Each row of a before or after table is a point. One or more steps were done to the points. Then noise was added and the rows were shuffled. The steps act on how far a point lies along the listed directions, d1 being the first. What was done? A step turns or swaps two directions, mirrors them in a line or flattens them onto one, adds a multiple of one to another, or multiplies one. Angles are multiples of 10 degrees, from the lower direction toward the higher: turns from -170 to 170, lines from 10 to 170 but not 90. Use the fewest steps. Two steps may share a direction if one is a turn and the other turns, adds or multiplies; they go together, in the order done. Otherwise the lowest direction goes first.
In the rows, 128 means zero.

Directions:
(1): [ 88 162 139]
(2): [94 97 99]
(3): [140 157  84]
Before (11 x 3)
[[ 79  89 152]
 [150 100 102]
 [100 141 151]
 [167 149  91]
 [ 95 164 166]
 [159 101 115]
 [ 84 103 125]
 [ 99 106 107]
 [107 102 135]
 [138  90 108]
 [173 136 137]]
After (11 x 3)
[[ 63 148 115]
 [ 90 143 110]
 [165 109 200]
 [169 123 115]
 [132 172  90]
 [112 163  46]
 [175 116 131]
 [150 164 114]
 [164 106 122]
 [130 146  86]
 [132  81 142]]
Steps: multiply d3 by 1.6; turn d2 and d3 by 130 degrees

Directions:
(1): [151  89 133 142 102 175 100 172]
(2): [161  81  72 132 143  97 131 117]
(3): [ 81 110 119 174  79 109 126 113]
Before (14 x 8)
[[100 157 142 120 136 112 146 104]
 [133 139 118 115 150 126 128 112]
 [150  91 121 128 132 130 129 138]
 [122 114 125 122 119 128 117 137]
 [116 116 119 151  99 137 118 129]
 [200  82  91 116 156 123 131 133]
 [177  99 106 118 155 128 121 127]
 [143 155 153  85 143 161 131 127]
 [140  95 129 147 100 169 108 167]
 [126 129 140 124 117 147 126 139]
 [123  99 133 153  91 159 114 145]
 [159 116 104 112 143 126 143 129]
 [143 126 141 132 139 138 132 139]
 [161 140 136  91 162 131 147 124]]
After (14 x 8)
[[ 73 144 163 151  90 141 132 127]
 [212  44   8 122 189  37 154  78]
 [161 133 149 102 142 167 124 148]
 [157  94  64 127 142  87 154 102]
 [151 125 125 125 127 158 115 148]
 [184  78  52 127 176  70 142  84]
 [167  82  87 114 158 101 143 121]
 [116 121 105 139 125 112 122 106]
 [ 78 195 180 101 117 137 147  99]
 [106 139 119 124 128  86 158  90]
 [137 119 122 111 136 123 120 134]
 [133 144 143 130 142 126 145 125]
 [166 140 141  91 169 155 129 148]
 [123 153 160 112 129 151 132 131]]
Steps: turn d1 and d3 by -90 degrees; multiply d2 by 2.5

Directions:
(1): [151 106  69 173 129 140 132 155 168  96 158 153]
(2): [167 133 149 115  71 126 175 184 111 143 147 129]
(3): [142 164 106 125  91  52 131  94 134  99 112 147]
(4): [118 163 142 174 121 140 139  90  92 122 198 119]
Before (8 x 12)
[[116 158 170 153 122 124 143  88  68 133 169 108]
 [107 118 165 107 131 110 132 113 132 158  93 140]
 [117 174 175 159  86 120 133  68  93 106 182 117]
 [ 91 174 173 138 127 135 123  73  78 139 172  90]
 [164  88 142 126 107 202 161 224 129 150 145 132]
 [ 94  98 138 121 173 161 106 124 164 150 113 127]
 [166  98  98 139 121 160 141 214 180 140 138 140]
 [148  93 100 126 141 187 124 186 133 132 143 150]]
After (8 x 12)
[[113 191 151 134  94  97 136  81  86 122 169 104]
 [108 111 165 119 135 135 132 123 132 170 106 141]
 [177 123 102  90  75  76 140 171 164 109  66 162]
 [138 116 159 120 104 152 163 175 133 164 152 133]
 [126 168 145 150 114  79 138  81  89 114 147 126]
 [170 123  94 106 103 124 138 177 133 122 118 165]
 [109 173 150 156 101  97 116  46 112  98 159 122]
 [158 113  88 123 117 108 130 183 195 129  95 147]]
Steps: multiply d1 by 0.7; turn d2 and d3 by 110 degrees; turn d3 and d4 by -40 degrees
